Each row is a point. Examples show where two turns around zero, p and q, send a point. Where does a point land after both, in the order given? Backwards means that the second turn is done in reverse. Each puzzle has new turns, and all numbers are rounded.

Turn p:
[-1.0  1.1] => [-1.5  0.0]
[ 4.3 -4.4] => [6.2 0.1]
[-2.9  2.0] => [-3.4 -0.7]
[-1.2  4.3] => [-4.0  2.1]
[ 0.8 -2.9] => [ 2.7 -1.4]
Turn q:
[ 1.9 -0.5] => [1.9 0.5]
[-1.3  5.4] => [-3.7  4.1]
[-3.3 -2.4] => [-1.8 -3.7]
[ 2.7 -2.5] => [ 3.6 -0.9]
Where do these land?
q, then p: [ 1.9 -4.4] => [4.7 0.7]
q, then p backwards: [-3.4  3.4] => [-2.1  4.3]
q, then p: [1.5 1.0] => [-0.6  1.7]

Turn p:
[-2.6 -1.9  3.4  0.9] => [-4.4  0.0 -0.7  1.7]
[ 0.3 -1.1  6.2  1.5] => [-5.2  2.7  2.4  1.3]
[ 1.4 -2.5 -2.0 -0.6] => [ 1.6 -2.5  1.5  1.3]
[ 0.9 -0.2 -4.1  2.2] => [ 4.1 -0.3 -1.0  2.1]
[ 0.0  5.8 -3.6 -4.0] => [ 4.0  0.0 -2.3 -6.4]
Turn q:
[ 4.6  2.6 -6.2 -3.4] => [ 1.4 -4.6 -2.8 -6.9]
[-0.5 -5.0  1.7  2.9] => [ 0.7 -1.5  2.4  5.3]
[-2.4  3.1  2.1 -3.3] => [-3.5  3.6 -0.1 -2.3]
[ 2.8 -1.0 -3.4 -2.3] => [ 0.1 -4.3 -0.4 -2.7]
[-2.8 -2.0 -0.2  3.4] => [ 0.5  0.3 -1.4  4.6]
[-1.9 -0.3  2.8  2.0] => [0.0 2.7 0.9 2.7]
[0.3 2.6 3.1 0.6] => [ 0.9  3.6  1.5 -0.9]
Where do these land?
p, then q: [-1.9  1.5  0.9  3.8] => [ 2.0  1.2 -3.9 -0.9]
q, then p: [ 2.3 -2.4  0.6  2.4] => [-0.7  1.5  3.1  2.2]
p, then q backwards: [-3.8 -2.2 -3.0 -3.9] => [ 1.4 -2.1 -5.9 -1.6]
q, then p backwards: [ 5.2  4.7  1.0 -2.7] => [ 3.2  4.9  0.1 -4.8]
p, then q: [ 0.3  1.0 -3.0 -3.3] => [-1.2 -3.4  2.4 -1.5]
p, then q backwards: [-2.1 -2.6  3.5  3.6] => [-5.3 -2.4  1.6 -0.3]

Turn p:
[ 0.2  1.5 -3.1  3.4  1.3  2.8 -3.4 -2.2] => [-0.7  0.5 -5.3  2.4  2.2  2.8 -1.3  0.2]
[-1.1 -1.4 -3.9  0.2  4.2  1.6 -4.3  3.8] => [-2.4 -2.2 -4.8 -2.2 -0.2  2.5  1.4  5.0]
[ 4.8 -2.1 -2.8  1.2 -3.4 -2.5 -3.0 -1.8] => [ 4.4 -2.5 -3.3 -0.3 -3.0  2.1 -1.9 -3.7]
[-0.8 -0.1 -5.6  1.7  3.9 -0.8 -4.6 -3.0] => [-2.1 -3.2 -7.8 -0.1  2.2  0.5 -0.3 -0.7]
[ 0.4  1.6  0.7  0.0 -2.9  0.9  1.8  1.7] => [ 1.0  3.4  1.9 -0.5 -1.2  0.4 -0.9  0.0]
[ 1.4  3.0  8.5 -1.9 -3.5 -6.0  5.7 -0.1] => [ 5.9  2.5  8.5 -0.6  0.7 -6.6  1.2 -2.9]
[-1.1  2.0 -0.6 -4.6  0.0  1.1  2.2 -0.2] => [-2.9  1.7  2.5 -3.1  1.3  0.5  0.9 -1.8]
[-3.5 -2.2  3.1 -1.7 -1.5  2.2 -1.8  0.4] => [-1.5 -2.0  3.7  0.2  0.9  0.9 -3.2  2.8]
[ 2.1 -2.9  2.1 -0.5  3.1  3.4  1.0  0.2] => [-1.1 -1.8  2.1  2.8 -0.3  2.8  3.6  1.2]
[-2.5 -1.2  4.5 -0.8 -3.0 -2.5  8.6  0.7] => [-0.9  2.7  7.6  1.2 -3.5 -6.1  0.3 -1.4]
[ 0.2  1.7 -2.8  3.1  1.7  0.0 -2.3  0.7] => [ 0.5  0.9 -5.0  0.3  0.7  0.3  0.2  1.5]
Turn q:
[ 2.6 -4.8  7.4  0.8  0.1 -3.4  4.1 -1.7] => [ 1.8 -5.2  9.0  1.8 -1.1 -0.6  0.3 -0.5]
[ 1.6  3.7  1.8 -0.1  3.5  2.6 -0.8  1.6] => [ 1.6 -0.4 -1.6  0.8  4.5  3.2 -2.2 -1.0]
[-2.1 -2.9 -4.8  5.0 -1.8 -1.1 -1.8 -0.1] => [-0.3 -0.3 -4.4  1.8 -5.4 -3.9  0.7  1.0]
[-5.2  1.0 -1.0  1.4 -2.2 -0.1 -0.3 -2.4] => [-3.1  2.5 -1.3  2.7 -1.7 -0.8  3.5 -1.1]
[-1.5 -0.1  1.1  0.5 -2.6 -0.9  5.4  1.3] => [ 0.7 -1.4  2.1  0.2 -0.5  1.0  5.3  2.4]
[ 3.2  1.8  1.4 -4.4  5.4 -2.6 -1.5  1.7] => [ 1.8  0.6  2.0 -2.1  6.5 -1.6 -4.4  0.4]
[-3.3 -2.4 -2.6 -0.4 -2.9  3.6 -1.9  1.3] => [-2.7  2.7 -2.5  0.1 -4.3  2.0 -0.4  2.7]
[ 6.0  3.5  3.7 -3.4  0.6 -1.2 -2.0  1.3] => [ 4.8  1.4  2.9 -3.4  3.9  1.7 -3.0 -2.9]
[-1.2  0.1 -7.0  0.6 -0.3  2.9 -1.3 -3.0] => [-4.5  0.1 -6.2 -2.2 -2.1 -1.1  0.1 -1.0]
Where do these land?
q, then p: [-3.0  1.8  4.2 -1.5  1.2 -0.4  0.2  2.8] => [ 1.2  2.6 -0.5  2.8  2.1  0.1  3.1  3.3]
q, then p: [ 3.0 -4.7 -5.6  5.1  4.2  5.4 -0.4  0.9] => [-2.1 -4.8 -4.7 -2.6 -6.4  3.5 -4.8  1.6]
p, then q: [-2.1 -0.2 -2.3 -2.3  1.0 -3.2 -3.1 -0.5] => [-2.8  1.4  1.1 -2.1 -0.2 -3.0 -2.3  2.5]
p, then q: [ 4.7  0.0 -3.5 -1.7 -2.2 -3.3  0.2  3.8] => [-0.7  1.0  1.6 -7.3 -1.2  1.9  1.8 -1.2]
p, then q: [ 3.6  0.4 -2.6 -4.2 -2.4  3.3  1.9  0.6] => [-3.8  1.0  0.7 -1.2  0.4  5.5  1.6 -2.7]
q, then p: [-3.5  3.5  4.0 -1.0 -2.8 -1.0 -0.5 -4.2] => [-1.0  3.4  1.7  4.6  4.2 -2.9 -0.1 -2.3]
p, then q: [-3.2  2.8  1.7  3.0  1.9  2.4  4.8 -4.0] => [ 0.8 -0.8 -2.1  6.4  3.2 -2.9  2.9 -2.3]
p, then q backwards: [ 2.7  0.9  4.3 -2.0  2.9 -1.1 -0.3  0.5] => [ 1.0  2.2  2.2 -0.1 -0.5 -2.9  4.5  1.2]
p, then q: [-4.3 -2.7  2.5 -0.5 -2.2 -2.4  0.7 -3.2] => [ 0.8  1.8  3.3  3.7 -2.1 -3.6 -2.5 -1.3]
p, then q: [ 2.0 -2.0 -2.7  5.0 -1.7  0.4 -3.5  3.3] => [ 2.8  0.9 -4.8 -3.9 -4.0  1.3 -0.5  1.2]

Turn p:
[ 1.1 -0.8  1.9  2.0 -0.4 -3.1  2.8 -2.2  1.4 -3.0  2.5] => [ 1.0 -2.2  2.8  2.5 -2.3 -3.4  2.3 -1.0  0.1 -0.7  2.3]
[ 1.3 -2.1  2.0 -0.8 -5.2  1.4 -2.4  2.9  4.5  4.6 -1.0] => [ 1.9 -1.0 -2.3 -5.6 -3.1  0.7 -2.4  5.9  1.9 -0.7  1.0]
[ 3.7  2.5 -5.2  1.8 -0.7 -7.1  8.9  3.4  3.0 -1.2  3.8] => [-1.3 -1.0 -5.3  1.4 -4.3 -5.6  9.2 -4.0  2.6  2.4  4.5]
[ 5.0 -1.7  3.9  1.9  4.3 -0.1 -2.8  0.1  3.3  2.2 -1.1] => [ 4.4 -3.5 -2.0  1.1 -0.9 -2.9 -4.9  2.0 -2.2  3.1 -1.1]
[-0.1 -1.2 -0.2 -0.1  1.1  2.4 -2.7 -2.0  0.8 -2.0 -4.4] => [ 0.3  0.2  0.0  1.3  0.8  0.2 -4.7 -0.6  0.9 -2.8 -3.2]
[ 1.5 -1.4 -2.6 -1.4 -0.1 -0.6  0.1 -4.9 -4.2 -0.4  2.2] => [-1.1 -0.7  1.7  2.0 -0.9  4.1 -0.6 -4.6 -1.8 -0.4  3.0]
[-0.1 -3.8  1.6  1.0  2.5  3.5 -0.9  2.6 -3.7 -4.2 -1.0] => [-2.8 -3.1  0.0  1.6  4.7 -0.7 -1.4  1.1 -3.8 -3.4 -2.0]
[ 3.2 -0.1 -4.1 -6.7 -5.4 -4.6 -1.4  0.0  0.5 -2.5 -0.4] => [ 0.7  3.3 -2.7 -4.7 -3.3 -0.3 -0.4 -5.4 -0.2 -5.0  4.9]
[-3.6  2.1  4.2  0.7 -2.1  0.6 -2.3  2.3 -2.2  1.7 -3.6] => [ 0.3  4.1  1.6 -1.6  0.2  1.0  0.3  5.1 -2.2 -1.0 -4.0]
[-2.5  6.8 -0.7  1.4 -1.0  1.9 -0.6 -0.5  1.4 -0.7  0.5] => [ 2.5  4.5  0.6  1.8  2.6  0.9  2.4  1.3  4.1  0.4 -0.5]
[-1.4 -2.1 -1.0  3.7 -0.1 -1.8 -4.0  2.9 -2.0  1.9  5.7] => [-3.8  0.9  0.3  0.9  1.4 -0.3 -1.0  4.2 -2.4  3.3  5.9]
[-1.0  3.8 -0.4  1.3 -1.1  5.8  0.2  2.8 -2.4  1.0 -3.8] => [ 0.2  2.0 -3.1  0.8  3.1  4.1  1.8  3.4  0.9 -1.7 -4.7]
[-3.2 -0.3 -3.6 -2.8  2.7  0.1  3.6 -5.3 -0.6 -0.3 -2.9] => [-2.6  0.1  2.4  0.6 -1.0  2.0 -0.2 -6.8  2.9  0.6 -4.0]
[-3.8 -1.7  4.2 -1.8  5.4  1.6  1.5 -2.1  0.3  2.9  3.5] => [ 0.2 -3.7  5.9 -1.9  2.8  0.3 -0.3 -0.4 -0.6  5.8 -2.0]
Turn q:
[ 2.5  1.2  7.1 -1.0 -0.7  3.6  3.2 -2.3 -0.7 -1.8 -4.7] => [ 5.1 -3.5  4.5  0.2  0.0  6.6  1.0  2.2  1.2  1.3  1.7]
[ 3.0  4.3  3.0  1.2  2.5 -6.2 -4.5 -1.7  8.0 -4.0 -4.8] => [-1.5 -4.6  5.8 -5.5  4.1 -1.5 -3.6  1.5  7.9 -1.4 -4.8]
[-1.7  2.0 -2.2  1.4 -2.3  2.2  1.1 -1.7 -1.4  0.1  4.0] => [-1.5  3.6 -1.1  1.9 -2.7  1.0 -1.1 -1.5  0.1 -1.9  3.3]
[ 1.4 -1.9 -4.0 -0.2 -1.8 -0.7  3.8  1.8 -2.4  2.0  0.3] => [ 2.4  2.5 -5.3  1.3 -1.8 -1.3  1.6  1.8 -0.7  0.1 -0.5]
[-3.5  1.2 -4.3 -2.1 -3.5  2.1 -0.5 -2.8 -4.3  4.4  0.3] => [ 1.2  2.6 -2.8  2.9 -5.5 -0.2 -4.7 -2.8 -3.4  1.6  0.9]
[-1.5  0.5  7.2 -1.5 -1.9 -1.4 -1.3  0.6  2.2 -2.8 -4.0] => [ 0.0 -5.9  6.3 -1.9 -1.9  0.8  1.3  2.0  1.3  1.7 -0.5]
[ 1.9 -2.1 -3.1  2.9 -0.3  0.6 -2.9  3.2 -0.9 -0.8  1.9] => [-2.7  0.0 -3.1  1.7  2.7 -2.8 -0.3  2.4 -1.7 -2.4  1.2]
[ 0.8 -0.9 -1.3 -0.4  0.9  2.5  0.1  3.7  3.0  2.6  1.9] => [-2.4  2.0 -2.6 -2.3  2.2 -0.2  0.8  1.5 -1.2  3.0  1.7]
[ 1.8  1.0 -0.5  3.1  4.8 -2.1 -3.6  6.4  1.6 -3.7 -0.9] => [-4.3 -0.9  1.2 -3.0  5.5 -1.8  0.9  4.3 -1.4 -4.0 -3.7]
[-2.3 -3.5 -1.6  1.7 -1.0  0.3  1.6 -2.4  0.3  0.7  0.7] => [-1.1 -0.8 -3.2  2.7 -1.4  0.5  1.4 -2.8  1.2  0.7  0.2]
[ 1.4 -1.9  4.2 -6.5 -1.6  2.6  1.6 -4.1 -1.7 -2.3 -0.6] => [ 6.7 -3.7  2.4 -1.2 -1.5  1.6  1.3 -2.9 -0.9  1.0  4.6]
[-4.1  2.6 -1.2 -3.3 -2.4 -3.4  4.3 -4.6 -1.4  1.7  3.3] => [ 2.4  4.5  0.7  0.1 -6.9 -1.1  0.5 -5.3  2.2  0.3 -0.1]
[-0.6  0.1 -2.7  3.1  7.0 -1.4 -3.1  3.4  2.7 -1.8 -1.6] => [-5.0 -0.5 -1.0 -2.8  5.6 -0.1 -0.3  0.2 -1.1 -2.5 -5.5]
[ 0.8 -2.7 -0.7  1.5  0.5  1.4  0.1  0.5 -5.0  5.6  4.2] => [ 0.7  4.5 -1.9  5.8  1.6 -1.7  1.1 -0.7 -3.7  2.3  1.5]
Where do these land?
q, then p: [-0.2 -2.3  3.1  4.7 -0.4  4.2 -0.8  5.0 -1.5  2.5 -3.6] => [-5.7 -1.7 -2.4  0.4  2.8  1.6  1.6  5.4 -2.0  2.3 -3.1]
q, then p: [-1.0  5.6 -3.5 -3.1  1.5 -3.9  1.5  0.9 -0.5 -1.9  0.8] => [ 4.2  4.5 -0.1 -2.2 -0.2 -0.8  0.7 -3.3 -0.3 -4.9 -0.7]
p, then q backwards: [ 0.1 -1.1  3.8 -0.6  1.1 -2.8 -4.0  1.6  2.9  4.0  2.8] => [ 2.5  1.9  1.1 -5.4 -3.0  0.9 -2.3  2.8  1.2  3.4 -0.9]
p, then q: [ 0.4 -1.9 -4.0  3.9 -3.9  1.8 -1.2 -1.9  4.8 -0.1 -2.4] => [-6.7 -2.9 -1.9 -2.6 -0.5 -1.9 -1.4  1.7  2.9 -0.6  2.4]
p, then q: [ 1.2 -3.2 -0.8 -3.4  3.5  1.9  1.4  2.7  4.1 -4.1 -3.0] => [ 1.5 -5.1 -1.9 -2.2  1.3 -3.3 -0.4 -4.5  1.4 -1.4 -4.3]
p, then q: [-3.7 -3.4 -3.2  3.5  3.0  3.3  3.6  0.3  3.7 -0.4  1.6] => [-5.5 -2.6 -1.8 -0.7  0.4  0.0  3.1 -2.7  1.9  4.8 -3.4]
q, then p: [ 1.3 -4.2  2.8  0.9  0.2 -4.7  3.6  2.9  3.1  2.5  5.1] => [ 0.2 -0.6 -0.5 -1.1 -4.1 -3.2  6.2 -1.8  2.8  5.6 -2.1]
p, then q: [-0.4 -1.0  2.7 -4.4 -1.8 -4.9 -2.9 -0.4 -4.7 -2.5 -0.7] => [ 4.3  0.6  5.8  1.5 -2.8 -0.4 -0.7 -1.2 -2.5 -4.4  1.7]
p, then q: [-3.8 -1.4  3.4 -3.2  0.4  3.1  1.9 -2.1 -2.2  3.2 -1.1] => [ 2.8 -4.0  1.8 -0.7  0.0  3.9  0.6  0.4 -3.4  4.1  0.7]
q, then p: [ 2.3  4.3 -1.0  4.0 -0.1 -0.1 -2.6 -3.1 -3.3 -3.4 -4.9] => [ 0.8 -0.3 -1.4  2.6  3.5 -3.5 -5.4  3.4 -1.1 -5.2 -0.5]
q, then p: [ 3.7 -1.1 -1.7 -2.8 -0.6 -0.4 -2.3 -1.4 -4.0  3.4  1.2] => [ 1.5  1.9 -2.5  3.6 -1.6  0.0 -1.1 -1.0 -3.9  2.5  3.3]
p, then q: [ 1.0  4.7  0.1  4.6 -2.9  1.4  4.6 -3.2 -2.6  1.8  2.1] => [-1.0  2.5 -2.9  2.3  0.1  5.8  3.0  4.3  2.9  1.1  3.0]
q, then p: [-0.8  5.0 -1.8 -4.2  0.2  1.2 -2.7 -1.3  0.2 -5.0  2.0] => [ 3.0  1.5  4.3 -2.0  2.9 -0.1 -1.5 -2.8 -2.1 -4.1  3.4]
